Each row of a before or after table is a point. The points were changed in one or more steps. Then noise was added and the rows were shuffled. The steps act on columns, c1 being the first. Write out the steps. A step turns or swaps two columns, mirrors them in a line or flattens them onto one, adds a multiple of one to another, or multiplies or shifts one. Angles are multiples of 10 degrees, from the lower column toward the higher: turns from -170 to 170, lines from 10 to 170 but not 90. Use the fewest steps. Two steps may share a column if one is a turn and the other turns, adds or multiplies; they go together, in the order done. Otherwise the lowest column goes first.

Before:
[[ 0.33  0.41]
 [-0.46  0.03]
 [ 0.08  0.30]
 [-0.13  0.88]
 [ 0.39  0.42]
 [ 0.19  0.30]
 [-0.05  0.41]
 [-0.29 -0.48]
 [ 0.33  0.53]
 [ 0.58  0.04]
 [-0.08 -0.09]]
After:
[[ 0.43 -0.05]
 [-0.08 -0.08]
 [ 0.30  0.20]
 [ 0.55  0.34]
 [ 0.40  0.30]
 [ 0.31  0.08]
 [ 0.01 -0.48]
 [ 0.03  0.59]
 [-0.50 -0.31]
 [ 0.83 -0.09]
 [ 0.42  0.37]]
Steps: swap c1 and c2

Before:
[[-0.75 -0.44  0.00  0.39  0.13  0.38]
 [ 0.16 -0.41 -0.62  0.35 -0.26  0.51]
 [-0.40  0.54 -0.04  0.16  0.19 -0.23]
 [-0.41 -0.31 -0.06  0.39  0.41  0.49]
 [-0.66 -0.20  0.28  0.71  0.05  0.31]
 [-0.36  0.19 -0.41  0.19 -0.08 -0.41]
 [-0.13  0.31 -0.02  0.41  0.20 -0.55]
 [-0.34 -0.11  0.19  0.49  0.19  0.20]
 [ 0.21 -0.41 -0.55 -0.11 -0.29 -0.12]
 [ 0.05 -0.26 -0.13  0.00 -0.53  0.27]
 [-0.24  0.21  0.01  0.23  0.23  0.19]
 [-0.59 -0.54  0.42  0.47  0.27  0.56]
 [ 0.62 -0.43 -0.27 -0.16 -0.21  0.55]]
After:
[[ 0.15 -0.41 -0.99 -0.26 -0.15  0.51]
 [-0.39  0.22 -0.66 -0.12 -0.14 -0.42]
 [-0.77 -0.42  0.00 -0.06 -0.42  0.37]
 [-0.41 -0.34 -0.09  0.11 -0.54  0.48]
 [ 0.18 -0.41 -0.91 -0.13  0.26 -0.13]
 [-0.58 -0.55  0.67  0.01 -0.53  0.56]
 [-0.66 -0.18  0.45 -0.20 -0.63  0.32]
 [-0.41  0.55 -0.06  0.07 -0.24 -0.21]
 [-0.33 -0.14  0.33 -0.06 -0.50  0.20]
 [-0.13  0.32 -0.05 -0.02 -0.48 -0.53]
 [ 0.05 -0.28 -0.19 -0.32  0.25  0.29]
 [ 0.63 -0.41 -0.45 -0.07  0.25  0.58]
 [-0.25  0.18  0.00  0.08 -0.33  0.19]]
Steps: multiply c3 by 1.6; turn c4 and c5 by -120 degrees; multiply c4 by 0.7

Before (10 x 12):
[[ 0.24 -0.50 -0.11 -0.09  0.04  0.29 -0.05 -0.38 -0.27 -0.28 -0.71  0.07]
 [-0.47  0.39  0.28  0.39 -0.78  0.31  0.14  0.30  0.23 -0.09  0.44 -0.80]
 [ 0.16 -0.37 -0.05 -0.24 -0.23  0.16 -0.46  0.53 -0.22 -0.42 -0.24 -0.20]
 [-0.17  0.68 -0.27  0.32 -0.02 -0.03  0.42  0.33 -0.08  0.27  0.25 -1.06]
 [ 0.41 -0.54 -0.29  0.03 -0.05 -0.34  0.28 -0.06 -0.45 -0.10  0.30 -0.46]
 [ 0.32 -0.05 -0.66  0.12 -0.07 -0.44 -0.03 -0.34 -0.10 -0.36 -0.37  0.20]
 [ 0.02  0.11 -0.33  1.03  0.14 -0.16  0.69  0.66 -0.46  0.35  0.80 -0.46]
 [ 0.49 -0.10  0.59 -0.10 -0.17 -0.04 -0.39  0.00 -0.29 -0.60 -0.40 -0.06]
 [-0.39 -0.31  0.40 -0.36 -0.04 -0.07 -0.36 -0.01 -0.34 -0.78 -0.38 -0.09]
 [ 0.49  0.01 -0.57 -0.06  0.08  0.12  0.17 -0.23 -0.72 -0.38  0.17  0.21]]
After (10 x 12):
[[ 0.69  0.15 -0.31  1.05 -0.18  0.07  0.12  0.96 -0.40  0.32 -0.38  0.09]
 [-0.43 -0.32  0.36 -0.40  0.06  0.11  0.30 -0.39 -0.34 -0.77 -0.14 -0.27]
 [ 0.02 -0.09 -0.65  0.10 -0.20  0.41 -0.29 -0.44 -0.11 -0.28  0.16 -0.05]
 [-0.02 -0.47 -0.14 -0.11  0.10 -0.28 -0.24 -0.81 -0.23 -0.26  0.15 -0.43]
 [ 0.33 -0.53 -0.26 -0.03 -0.16  0.28 -0.31  0.24 -0.42 -0.12  0.15 -0.18]
 [ 0.23 -0.01 -0.55 -0.03 -0.02 -0.20 -0.45  0.10 -0.73 -0.34  0.32  0.33]
 [-0.28 -0.07  0.59 -0.08  0.10  0.12 -0.60 -0.36 -0.29 -0.62 -0.11 -0.36]
 [ 0.44  0.63 -0.26  0.29 -0.03  0.10  0.23  0.32 -0.02  0.24 -0.25 -0.89]
 [-0.42 -0.37  0.01 -0.24  0.24 -0.05 -0.22 -0.08 -0.24 -0.42 -0.60 -0.44]
 [ 0.07  0.43  0.29  0.38  0.79  0.08  0.45  0.44  0.23 -0.07 -0.15 -0.47]]
Steps: turn c1 and c7 by -80 degrees; turn c5 and c6 by -150 degrees; add 0.7 times c11 to c12; turn c8 and c11 by -70 degrees

Before:
[[-0.43 -0.91 -0.01  0.13 -0.07 -0.07  0.43 -0.42 -0.13 -0.24 -0.33  0.42
   0.30  0.55  0.03  0.18  0.13 -0.25 -0.07  0.32]
 [-0.13  0.70 -0.14 -0.30  0.44 -0.07  0.85  0.44  0.35 -0.01  0.44 -0.72
   0.43  0.56 -0.01  0.31 -0.01 -0.12  0.60 -0.83]
 [-0.11  0.09  0.55  0.04  0.12 -0.60 -0.44  0.48 -0.45 -0.28  0.10 -0.24
  -0.18 -0.92 -0.20 -0.18  0.04  0.16 -0.19  0.05]
 [ 0.21  0.24 -0.25  0.46 -0.50  0.28 -0.02  0.90  0.73 -0.50  0.27  0.02
  -0.13 -0.49  0.20  0.29  0.18  0.12 -0.19  0.60]
 [ 0.43 -0.25  0.31 -0.18 -0.03 -0.96  0.36  0.02  0.24  0.36 -0.03  0.45
  -0.74  0.28  0.23 -0.70  0.25  0.41  0.19 -1.06]
 [-0.13  0.14 -0.07  0.62  0.14 -0.53 -0.62  0.05 -0.19 -0.21  0.23 -0.57
  -0.31 -0.08 -0.13 -0.58 -0.07  0.04 -0.54  0.29]
 [-0.68 -0.17  0.07 -0.42  0.20 -0.37  0.88 -0.23 -0.24 -0.11  0.00 -0.25
   0.07  0.30 -0.40 -0.01 -0.17  0.43  0.03 -0.26]
 [-0.24  0.23 -0.30  1.04 -0.01  0.04  0.43  0.34 -0.12 -0.47  0.14 -0.27
   0.08 -0.32 -0.34  0.12 -0.07 -0.38 -0.01  0.37]
 [-0.94  0.20 -0.18 -0.28  0.16  0.13  0.71 -0.01  0.27  0.28  0.34 -0.07
   0.32  0.05 -0.09 -0.18 -0.28 -0.12  0.38 -0.51]]
After:
[[-0.13 -0.06 -0.04  0.04  0.12 -0.60 -0.43  0.51 -0.42 -0.25  0.08 -0.29
  -0.12 -0.92  0.01 -0.17  0.05  0.19 -0.20  0.09]
 [-0.94 -0.01 -0.05 -0.29  0.24  0.14  0.73 -0.05  0.24  0.27  0.40 -0.05
   0.28  0.04 -0.16 -0.20 -0.26 -0.10  0.37 -0.51]
 [-0.26  0.04 -0.14  1.03  0.03  0.06  0.44  0.34 -0.12 -0.49  0.12 -0.27
  -0.02 -0.28 -0.44  0.14 -0.07 -0.36 -0.03  0.33]
 [-0.16 -0.03 -0.09  0.65  0.16 -0.54 -0.60  0.04 -0.22 -0.26  0.27 -0.57
  -0.34 -0.04 -0.08 -0.59 -0.05  0.03 -0.55  0.28]
 [-0.43  0.01  0.02  0.13 -0.05 -0.11  0.41 -0.46 -0.11 -0.27 -0.32  0.45
   0.25  0.55 -0.02  0.15  0.12 -0.29 -0.06  0.33]
 [ 0.22 -0.02  0.07  0.40 -0.52  0.28 -0.05  0.89  0.71 -0.51  0.26  0.04
  -0.09 -0.49  0.13  0.25  0.19  0.14 -0.17  0.56]
 [-0.14 -0.04 -0.01 -0.31  0.41 -0.02  0.84  0.46  0.36  0.03  0.44 -0.72
   0.42  0.57 -0.07  0.33  0.01 -0.15  0.61 -0.84]
 [ 0.45 -0.02  0.12 -0.16  0.02 -0.93  0.41  0.02  0.25  0.35 -0.06  0.45
  -0.65  0.28  0.28 -0.76  0.29  0.46  0.17 -1.05]
 [-0.70 -0.01 -0.12 -0.39  0.19 -0.34  0.84 -0.23 -0.24 -0.12  0.02 -0.26
   0.22  0.31 -0.30  0.01 -0.17  0.48  0.00 -0.26]]
Steps: multiply c2 by 0; flatten c3 and c15 onto the line at 70 degrees; add 0.3 times c18 to c13

Before:
[[ 0.16 -0.62  0.22  0.19  0.55  0.01  0.27  0.12 -0.42 -0.56 -0.19 -0.28
   0.44 -0.59 -0.66  0.36 -0.03  0.26 -0.01  0.25  0.10  0.33  0.10 -0.29
   0.55 -0.03  0.17 -0.45 -0.44  0.20  0.20 -0.43  0.64 -0.56 -0.16  0.16
   0.05 -0.03  0.04  0.74  0.36  0.31 -0.39  0.31  0.01  0.88  0.66  0.13]
 [-0.52  0.48 -0.56 -0.20  0.58  0.27  0.49 -0.34  0.12  0.18  0.24 -0.56
  -0.22  0.30  0.25 -0.13 -0.23 -0.08  0.17 -0.69 -0.23  0.25 -0.16  0.36
  -0.06 -0.27 -0.23  0.32 -0.16  0.52  0.14  0.45 -0.05  0.43 -0.06  0.04
  -0.12 -0.35 -0.28 -0.32 -0.27  0.20 -0.45  0.48 -0.16 -0.37 -0.27  0.02]
 [-0.50  0.42  0.02  0.12  0.71  0.22  0.23 -0.65 -0.04  0.50  0.35 -0.35
  -0.50 -0.47  0.30 -0.35  0.28 -0.06  0.30 -0.10  0.30 -0.32  0.35 -0.12
  -0.36 -0.22  0.51  0.08 -0.26  0.40  0.53  0.16  0.07  0.27  0.16 -0.17
  -0.34 -0.15 -0.55 -0.17  0.15  0.10 -0.50  0.28  0.14 -0.12 -0.06 -0.16]
 [ 0.15  0.40  0.20 -0.10  0.42  0.14  0.13  0.00  0.17  0.20 -0.36 -0.05
  -0.33  0.55  0.06 -0.21 -0.14 -0.49 -0.31 -0.32 -0.38  0.18 -0.02  0.72
   0.82 -0.41 -0.40  0.25  0.19 -0.09 -0.65  0.75 -0.31  0.04  0.37 -0.66
   0.46  0.29  0.16  0.18 -0.14  0.04  0.37 -0.24 -0.64  0.09 -0.23  0.42]
 [ 0.31 -0.03  0.14 -0.29  0.17  0.43 -0.32  0.33  0.61 -0.49 -0.94  0.04
   0.30  0.51  0.19 -0.32 -0.48 -0.74 -0.08 -0.27 -0.02  0.66 -0.43  0.46
   0.82 -0.19 -0.15  0.15  0.00  0.06 -0.43  0.73 -0.22  0.64  0.48 -0.54
   0.53  0.41  0.14 -0.32 -0.03 -0.50  0.58 -0.52 -0.85  0.34 -0.21  0.32]
 [ 0.20  0.35 -0.03 -0.33  0.63 -0.48  0.18 -0.12  0.13  0.29 -0.31 -0.41
  -0.12  0.34  0.58 -0.15  0.04  0.13 -0.05 -0.63  0.13  0.10 -0.25  0.48
   0.15 -0.67 -0.14  0.25  0.14  0.27 -0.50  0.62 -0.35  0.77 -0.15  0.09
  -0.16  0.52 -0.39 -0.44 -0.26 -0.03  0.07  0.01  0.22 -0.21 -0.65  0.11]
 [ 0.92 -0.70  0.05 -0.04 -0.12  0.38  0.34  0.64 -0.38 -0.08  0.22  0.14
   0.69 -0.46 -0.62  0.34  0.28 -0.43 -0.12  0.55  0.45  0.12 -0.28 -0.06
  -0.33  0.56  0.08 -0.25 -0.33  0.25  0.36 -0.28  0.11 -0.77  0.21 -0.26
  -0.36  0.75  0.37  0.80  0.15  0.17 -0.40  0.21 -0.87  0.45  0.40  0.04]
 [ 0.30 -0.52  0.26  0.52  0.16  0.53  0.56  0.22 -0.46 -0.20  0.01  0.54
   0.49 -0.14 -0.39  0.46  0.10  0.26 -0.23  0.51  0.45  0.41 -0.27 -0.41
  -0.38  0.43  0.05 -0.52 -0.43 -0.18  0.30 -0.21  0.44 -0.17  0.03  0.16
  -0.30  0.22  0.05  0.63  0.18  0.73 -0.27 -0.13 -0.17  0.63  0.57  0.23]
 [-0.39 -0.16 -0.13  0.04  0.09 -0.29  0.58  0.25  0.27 -0.06  0.10  0.07
   0.53 -0.41 -0.15  0.45  0.10  0.15  0.00  0.81  0.08  0.09 -0.22 -0.31
   0.20 -0.07  0.11 -0.36 -0.74  0.01  0.04 -0.32  0.64 -0.36  0.27  0.29
   0.02 -0.14  0.03  1.00  0.26  0.13 -0.08  0.50 -0.45  1.00  0.79  0.13]
 [-0.56  0.12 -0.31  0.36  0.76  0.01  0.50  0.11 -0.46  0.52  0.15 -0.15
  -0.28  0.15  0.15 -0.41  0.16 -0.27  0.23  0.16 -0.11 -0.07  0.36 -0.20
   0.30 -0.33  0.41  0.29 -0.23  0.57  0.37  0.20 -0.49  0.31  0.69  0.40
  -0.27 -0.16 -0.32 -0.36 -0.11  0.08 -0.74  0.42 -0.10 -0.45  0.01 -0.06]]
After (10 x 48):
[[-0.49 -0.10  0.03  0.13  0.70  0.19  0.18 -0.61 -0.06  0.50  0.36 -0.37
   0.30 -0.51  0.24 -0.35  0.26 -0.39  0.28 -0.06  0.27 -0.36  0.36 -0.13
  -0.38 -0.22  0.50  0.10 -0.24  0.41  0.51 -0.32  0.02  0.27  0.18 -0.17
  -0.35 -0.17 -0.58 -0.17  0.19  0.05 -0.51  0.30  0.12 -0.18 -0.05 -0.13]
 [ 0.09 -0.51  0.18 -0.09  0.44  0.20  0.15  0.03  0.20  0.19 -0.33 -0.06
   0.80  0.53  0.05 -0.22 -0.17 -0.34 -0.35 -0.33 -0.36  0.17 -0.05  0.71
   0.80 -0.41 -0.40  0.27  0.19 -0.08 -0.60  0.08 -0.33  0.00  0.34 -0.65
   0.43  0.31  0.13  0.13 -0.11  0.02  0.41 -0.23 -0.67  0.08 -0.21  0.40]
 [-0.57 -0.27 -0.31  0.41  0.77  0.04  0.47  0.10 -0.46  0.55  0.12 -0.18
   0.28  0.16  0.15 -0.41  0.14 -0.09  0.22  0.19 -0.10 -0.07  0.37 -0.19
   0.32 -0.36  0.43  0.29 -0.21  0.58  0.40 -0.14 -0.46  0.32  0.72  0.40
  -0.28 -0.16 -0.36 -0.37 -0.11  0.04 -0.76  0.44 -0.11 -0.48  0.04 -0.05]
 [-0.52 -0.18 -0.54 -0.20  0.62  0.27  0.45 -0.38  0.14  0.15  0.24 -0.52
   0.50  0.33  0.26 -0.18 -0.23 -0.45  0.13 -0.69 -0.22  0.24 -0.12  0.37
  -0.03 -0.25 -0.24  0.31 -0.16  0.52  0.14  0.04  0.00  0.46 -0.07 -0.02
  -0.10 -0.33 -0.25 -0.26 -0.25  0.19 -0.41  0.47 -0.20 -0.38 -0.26  0.00]
 [ 0.32 -0.71  0.16 -0.28  0.15  0.45 -0.31  0.35  0.62 -0.49 -0.94  0.00
   0.46  0.50  0.21 -0.30 -0.49  0.21 -0.10 -0.30 -0.02  0.65 -0.43  0.44
   0.78 -0.21 -0.18  0.15 -0.01  0.06 -0.46  0.66 -0.23  0.59  0.48 -0.58
   0.51  0.45  0.14 -0.31  0.00 -0.48  0.61 -0.56 -0.89  0.35 -0.20  0.29]
 [ 0.23  0.03 -0.05 -0.33  0.62 -0.51  0.15 -0.11  0.08  0.33 -0.37 -0.42
   0.55  0.34  0.61 -0.18  0.05 -0.36 -0.05 -0.59  0.16  0.13 -0.24  0.49
   0.14 -0.67 -0.18  0.26  0.13  0.29 -0.54  0.20 -0.35  0.77 -0.15  0.09
  -0.16  0.50 -0.35 -0.41 -0.24 -0.01  0.10  0.02  0.21 -0.21 -0.65  0.16]
 [ 0.16  0.37  0.24  0.22  0.50  0.01  0.26  0.09 -0.40 -0.59 -0.18 -0.27
  -0.66 -0.56 -0.68  0.36 -0.01  0.57  0.01  0.20  0.10  0.29  0.09 -0.26
   0.55 -0.03  0.18 -0.43 -0.40  0.22  0.21  0.15  0.68 -0.59 -0.17  0.12
   0.10  0.01  0.06  0.72  0.35  0.32 -0.43  0.34  0.03  0.87  0.64  0.14]
 [ 0.31  0.32  0.31  0.56  0.17  0.55  0.55  0.25 -0.47 -0.22 -0.01  0.49
  -0.42 -0.17 -0.41  0.51  0.11  0.44 -0.24  0.51  0.41  0.45 -0.28 -0.44
  -0.40  0.45  0.04 -0.53 -0.40 -0.22  0.28  0.31  0.46 -0.12  0.05  0.14
  -0.24  0.16  0.04  0.64  0.14  0.78 -0.26 -0.11 -0.20  0.65  0.56  0.14]
 [ 0.90 -0.29  0.03 -0.04 -0.13  0.41  0.35  0.66 -0.32 -0.05  0.21  0.11
  -0.58 -0.48 -0.61  0.35  0.25  0.78 -0.09  0.56  0.47  0.13 -0.29 -0.09
  -0.30  0.56  0.08 -0.25 -0.31  0.25  0.39  0.46  0.09 -0.77  0.23 -0.27
  -0.33  0.78  0.40  0.79  0.12  0.15 -0.38  0.20 -0.87  0.48  0.37  0.03]
 [-0.39  0.20 -0.05  0.01  0.07 -0.32  0.56  0.28  0.28 -0.07  0.10  0.09
  -0.52 -0.36 -0.17  0.44  0.10  0.16  0.02  0.83  0.07  0.11 -0.20 -0.31
   0.24 -0.05  0.08 -0.36 -0.71  0.00  0.02  0.30  0.65 -0.38  0.33  0.24
   0.05 -0.11  0.02  1.02  0.25  0.11 -0.08  0.52 -0.44  0.99  0.77  0.13]]
Steps: turn c2 and c18 by -100 degrees; mirror c13 and c32 in the line at 60 degrees
